Every row gives one point. To make a cloud, some directions were put in groups of two or more. Within a group, all points are equally far from the middle, so they leave a hole (a ring in 2 directions, a hollow ball in 3). The other directions are filled evenly. Then the cloud was stretched, turned, moved and blurred a little. Count the holes, and give their numbers of directions, smallest first.
In the rows, zero is written as 128.

Cloud (21 x 3)
[[183 103  76]
 [ 85  68 157]
 [123  60  89]
 [ 89 185 111]
 [ 44  82 102]
 [178 199 124]
 [ 65 127 136]
 [ 86 106 102]
 [ 56 174 156]
 [ 67 129 132]
 [149 141 165]
 [ 69  66 126]
 [ 99  96 113]
 [ 35 207 116]
 [139  95 146]
 [167 103 117]
 [ 81  90 128]
 [122 182 155]
 [ 40 156 108]
 [137 188 132]
 [177  60 135]]
Holes: 0

Cloud (20 x 3)
[[ 76 131 175]
 [111  96  55]
 [129 158 168]
 [118 160 166]
 [ 89 150  97]
 [ 67 138 121]
 [ 57  75 149]
 [147  36 131]
 [ 69 116 177]
 [ 77 144 106]
 [136  40 165]
 [140 106 201]
 [139 153 171]
 [ 95 157 105]
 [ 68  51 124]
 [138  65 191]
 [ 62  95  91]
 [127 157  93]
 [111 123 201]
 [110  54  70]]
Holes: 1 (3)

Cloud (29 x 4)
[[165  93 169 119]
 [108 191  85 185]
 [122 200  44 124]
 [126 202  48 150]
 [155 191 140  60]
 [ 89 107 181  96]
 [ 84 173  65 167]
 [199 123 131 146]
 [167  93 163 133]
 [151 210 137 156]
 [151  87 129 172]
 [162 123 119  44]
 [ 76 145 179 101]
 [202 138 137 136]
 [171 180  44 142]
 [ 87 140  87 186]
 [163 197 154  84]
 [115 199  72  73]
 [135  85  96 177]
 [163 197 154  84]
 [ 61 122  76 119]
 [ 89 131  90 188]
 [ 99 142 144 185]
 [ 98 124 113 192]
 [166  90 134 163]
 [ 78 158  68 167]
 [ 68 106 141  74]
 [ 80  87 108  77]
 [124  79  61 129]]
Holes: 2 (2, 2)

Cloud (27 x 4)
[[125 116 168 175]
 [105 134 125 125]
 [150  71 224 181]
 [175 189 173 100]
 [155 170 160 160]
 [142 170 107  84]
 [108 154 176 182]
 [ 85 177 178 188]
 [ 94 104 168  91]
 [126  87 127 185]
 [169 180 182  70]
 [168 194 199 195]
 [207 129 136 103]
 [184  88 161 148]
 [106 119 205 173]
 [153 111 204 134]
 [197 191 163 147]
 [ 96 104 200 132]
 [146 131 193  73]
 [165 179 179  95]
 [130 144 117 101]
 [180  98 155  88]
 [103 182 208 139]
 [ 39 119 201 126]
 [ 98  50 179 141]
 [176 143 166  79]
 [ 99 111 163 109]]
Holes: 0

Cloud (48 x 6)
[[100  97 178 182 169 131]
 [ 72 199 197  95 104 146]
 [ 75 176 177  96 171 157]
 [ 94 129 177  72  85 231]
 [ 47  83 200 130 145 143]
 [178 166 178 115  71 187]
 [117 110 102  75 169 199]
 [180 116  99 100  71 101]
 [155 106 112 107 153  79]
 [101 181 167 162 163  59]
 [131 205 211 178 114 148]
 [169 138 227 109 105  76]
 [103 188 229 109 123 166]
 [168 187 200 150 159 157]
 [ 92 161 200  78 160 165]
 [126 132 115 117 126  53]
 [137 189 233 108 122 154]
 [144 172  92 191 122 114]
 [ 74 209 204 104 109 131]
 [126 159  86 143 135 202]
 [210 137  95 106  86 136]
 [ 44 138 210 127 128 162]
 [114 224 169  74  94 125]
 [125  93 209 115 139  91]
 [117 109  87 123 105  98]
 [139  93 121  53  91 176]
 [192 119 208 152 136  90]
 [210 120 151 178  76 100]
 [121 167 140 162  50 144]
 [131  63  79 158  96 166]
 [125 113 201  74 164 147]
 [ 88 147 211 141  91  97]
 [119 172 103 149 133  55]
 [140 196 176 121  62 183]
 [166 137 217  86  85 124]
 [213 142 104 131 132 153]
 [ 92 120 166 160 174  94]
 [188 111  82 144  92  96]
 [198  94  89 141 132 115]
 [167 112 102 146  58 110]
 [ 51 162 187 113  98 136]
 [166 112  91 140 140  75]
 [ 95 156 179  63 154 162]
 [137  62  94 181 116 172]
 [169 149 187 108  75 196]
 [ 34 122 158 120 167 151]
 [137 159  91  88 124 185]
 [ 73 124 195 146  79 173]]
Holes: 2 (2, 3)

Cloud (54 x 6)
[[176 128 139 160  63 135]
 [109 107 101 222 199 157]
 [134 172  59  84 136 110]
 [ 93 112 164 221 141 178]
 [202 122  78 176 152 142]
 [102  83  71 122 208 112]
 [128  86  44 181 170 117]
 [141 153 138 192 143 216]
 [103 101  67 170  99  97]
 [101  68 127 200 117 173]
 [101 106  63 199 196 126]
 [145 164 131 218 201 135]
 [100 190 126 202  95 162]
 [126 184 164 196  95 164]
 [130 165 135 123 209  95]
 [ 97  81  56 147 202 128]
 [145 110  35 146 163 191]
 [116 173 121 115 197  88]
 [127 174 103 179  74 166]
 [107 142 197 207 118 146]
 [ 46 120 132 132 160 176]
 [141 131 155  73 110 171]
 [188 173 114 180 177 153]
 [142  65 166 185 104 157]
 [126  78  34 157 175 126]
 [105 115 214 143 146 143]
 [147 196 153 119 140  92]
 [141  67 139 207 173 162]
 [135 108 187 157 110  78]
 [135 141 116 227 188 108]
 [177  99  55 178 157 165]
 [109 133  82 144  88 202]
 [160  90 159  83  85 128]
 [200  86 136 109 164 164]
 [ 88 196  81 119 130 118]
 [ 82  54 121 105 167 161]
 [124  56 143  74 116 147]
 [139 140  24 120 123 116]
 [ 80 166 103 164 111 205]
 [144  88  24 142 166 149]
 [113  52  62 112 175 168]
 [135 128  43  89 113 102]
 [ 61 153 148 114 132 121]
 [ 98 144  76 137 159 222]
 [145  88 143  65  99 154]
 [ 94 191 110 107 150  98]
 [127 195 152 212 120 107]
 [180  55 148 161 169 150]
 [132 174 130 224 160  93]
 [136 176  87 210 191 172]
 [ 76 152 134 116 144  82]
 [148 178  84  84 173 111]
 [158 104  31 170 142 121]
 [ 92  49 122  98 166 160]]
Holes: 3 (2, 2, 2)

Cloud (81 x 8)
[[ 36 209 103 121 143 129 170  93]
 [139 140  56 119 197 105 188 128]
 [123 202  76 162  84 134 110 167]
 [215  98 167 130 157  99 105 113]
 [111 144 182  64 151  96  91  50]
 [122 219  81 162 102 119 165 127]
 [144 110 187 155 175  85  82 157]
 [ 85 107 198 128  95 184  82 136]
 [ 99 123 112  72  79  91 194 140]
 [113 133 145 195 113  75  96 107]
 [ 79 108 170  54 180 142 119 191]
 [ 70 169 170  99 147 136  72 109]
 [187 173 215 166 109 138 118 146]
 [118  77 123  75  55 107 124 166]
 [ 77 146  78 122 132 172 221 133]
 [144 177 182 154 185  89  81  87]
 [107 162 152 139 201 195 146 118]
 [196  95 129 107 128 134 199 192]
 [132 172 171 157 198 161 205 143]
 [119 205 152 200 168 119 133  87]
 [141 105 179  64 203 122 168 151]
 [111 103  71 102 105 167  87 141]
 [130 187 144 211 155 144 174 127]
 [ 99 173 177  57 163  90  80 111]
 [141 126 140 119  59  99 139  64]
 [156  71 100  67 135 131 137 208]
 [142 167 179 123 191 194 198 124]
 [103  73 157 135 173 146  82 181]
 [102 231 181 122 169  96 184 140]
 [180 123 107 186  92 147 200 191]
 [ 68 153  79 121 137 165 230 104]
 [ 83 154 209 119 101 183 175 125]
 [ 52 140 149 110 129 177 203 181]
 [ 50 152  64  95 155 139 176 120]
 [114 168  83  69 121  87  97 121]
 [150 149 192 158 164 158 198 185]
 [ 98 138  90  77 109  55 127 126]
 [100 136  68 126 102 189 126 111]
 [134 177 186 100  84 195 106 135]
 [ 59 121 158  95 146 161  66 155]
 [127 190 113  61 126 184 167 133]
 [ 75 110 147 129  41 110 173 191]
 [ 46  97 178  92 118 118 182 162]
 [147 190 189  61 101 115 165 193]
 [108 131  84 142 183 118 182 199]
 [ 76  38 127 125 115 124 144 170]
 [112 139 222 124 136  50 124  87]
 [109 174 133 190  71 109 183  96]
 [206 188  95 126 145 152 161 208]
 [155 190 160 109 233 124 162 154]
 [167  91 110 178 129  59 142  92]
 [ 74  99 134 162  58 178 172 120]
 [154 183  70 142 114  99  81 160]
 [ 98 231 174 145 143 124 171 145]
 [156 199 199 145 134 118  94  75]
 [ 63 109 101 110 186 124 197 153]
 [ 64  91 187 146  67 165 158 146]
 [ 96 164 200 169  95  98 184 103]
 [124  33 115 171 108 133 115 179]
 [188  59 109 137 126 102 130 144]
 [ 45 142 153  78 144 127  76 184]
 [174 155 230 128 123  71 154  85]
 [ 64  84 202 109  86 116 104 158]
 [184 154  61 122 164 136 113 196]
 [103 130 192 107 176 164 223 135]
 [135 164 182 193 147 116 210 142]
 [ 53 152 173  49 191 112 162 115]
 [128 243 148  64 177 103 124  88]
 [ 87  94 185 160 109 190 191 133]
 [165 248 147  97 178 111 132 129]
 [200 125 157 100 188  60 125 112]
 [119 113 226  96  96 145 142  87]
 [ 41  79 135 106 127  83 165  84]
 [126 135  55 158 161 158 128 189]
 [147 164 152  99  69 195 110 127]
 [205 108 142 135 122  57 160 115]
 [190 169  83 141 127 143 185 219]
 [157 121 194 153 144 211 130 128]
 [ 59 128 154  73 213 128 154 120]
 [131 176 133  57 166 193 152 146]
 [154 111  98 128 121 160 233 158]]
Holes: 3 (2, 2, 3)

Cloud (85 x 8)
[[153 107 170 121  83 219 131 163]
 [140 168 156  72 203 174 143 118]
 [ 93 131 158 123  83 156 217 144]
 [ 36 103 131  74 139 101 120 100]
 [ 86 100 191  86 106 102  94 188]
 [160 128  42 117 152  87  88 188]
 [139 148 190 180 188  91 142 139]
 [ 11 128 139  63 167  77 106 114]
 [100 122 122 104 155  92  95 194]
 [ 58 113 148 122 133 152 143  80]
 [147 180  59 175 106  59 119 130]
 [151 185 179 101  59 187 153 149]
 [ 75 151 186 129 117  95 139 154]
 [109 200  38 172 109  43 134 184]
 [212 102 125 215 139 198 127 169]
 [134 169 205 124 148 144 159 127]
 [167 195 185 153 167 158 145 143]
 [135 161 133  86  68 121 106 189]
 [ 98 158 152 111 113  42 177 176]
 [175 100  55 122 164 104  97 198]
 [206 123 151 210 160 197  87 211]
 [114 134 176 167 198 154 166 158]
 [ 87  96  99  84 126 134 167  96]
 [ 74  75  44 163 155 124 107 124]
 [155 207 162 134 165 128 157 154]
 [104 176 114 158 170 136  79 164]
 [148 116 178  99  91 179 118 191]
 [111 140  59 131 190  84 106 116]
 [104 126  80 125  95 199 156 142]
 [120 130 102  92 201 103  89 149]
 [123  69 133 112 140 190  95  79]
 [128  41  80 149 123 103  87  89]
 [196 126  79 145 193  71  45 222]
 [ 89 134 209  76 143  27 168 142]
 [ 86 161 138 150 150 117 153 173]
 [198 145 126 139 198 158  87 160]
 [173 161 113 189 144 127 106 163]
 [133  99  78 142 166 113 129 187]
 [168 196  91 188 166 133 142 148]
 [181 161 130 168  86 200  59 129]
 [174  44 218 110 157 189 123 108]
 [139  71  75 123 187 171 110 167]
 [205 144 198 114 198 160 105 171]
 [211 119 153 178 159 170 130 144]
 [143 147 184  85 248 193 155 103]
 [ 87 148 129 130  99  16 137 187]
 [ 93 143 164 128  82 129  55 184]
 [128 206 115 184 155  79 139 162]
 [144 184  37 132 102 124 136 176]
 [102 174 143 117  79 187 115 195]
 [176  46 216  98 207 226  91 128]
 [130 126 142  77 130 221 136 127]
 [134 107  96  96 118 139  57 184]
 [140 184 137  98  88 160 148 129]
 [132 164 105 162 115 235 189 198]
 [207  50 144 178 120 172 156 163]
 [107 191  86 122 140 167 148 211]
 [152  81 122  87 109 234 143 139]
 [152 149  67 197 138 174 174 157]
 [171 123 112 157  66 148 164 218]
 [162 112  98  89 192 163 129  88]
 [122  57 200  93 188 121 183 120]
 [131 121  56 167 185  76 105 118]
 [158  90 109  98 133 151  39 168]
 [241  88 126 163 131 161 133 187]
 [ 92 127  71  65 123  43 133 153]
 [ 89 171  82 162 107  99  83 172]
 [139 163 158 220 187 151 182 176]
 [186 199 177 148 113 209 126 140]
 [162 110 113  98  73  86  67 180]
 [180 119 168 146 199 160  79 126]
 [142 100 161 225 131 112 136 208]
 [121 106  73  80 151 141  90 112]
 [160 153 124 116 156 238 148 112]
 [147  67 119 124  90 142  82  88]
 [ 93 113 161 128 183 191 113 144]
 [182 109 160  87 208 157 118  94]
 [153  61 191 106 131 136  45 173]
 [121  72  90 142 147 130  98 143]
 [155  95  89 132 128 110  22 194]
 [197 143 134 187 212 100  99 211]
 [ 78  93 109  99 107 118 108 127]
 [144  88 145 124 185 118  46 103]
 [ 91 150  94 168 130 139  87  83]
 [110 172  77 185 110 160  88 220]]
Holes: 0
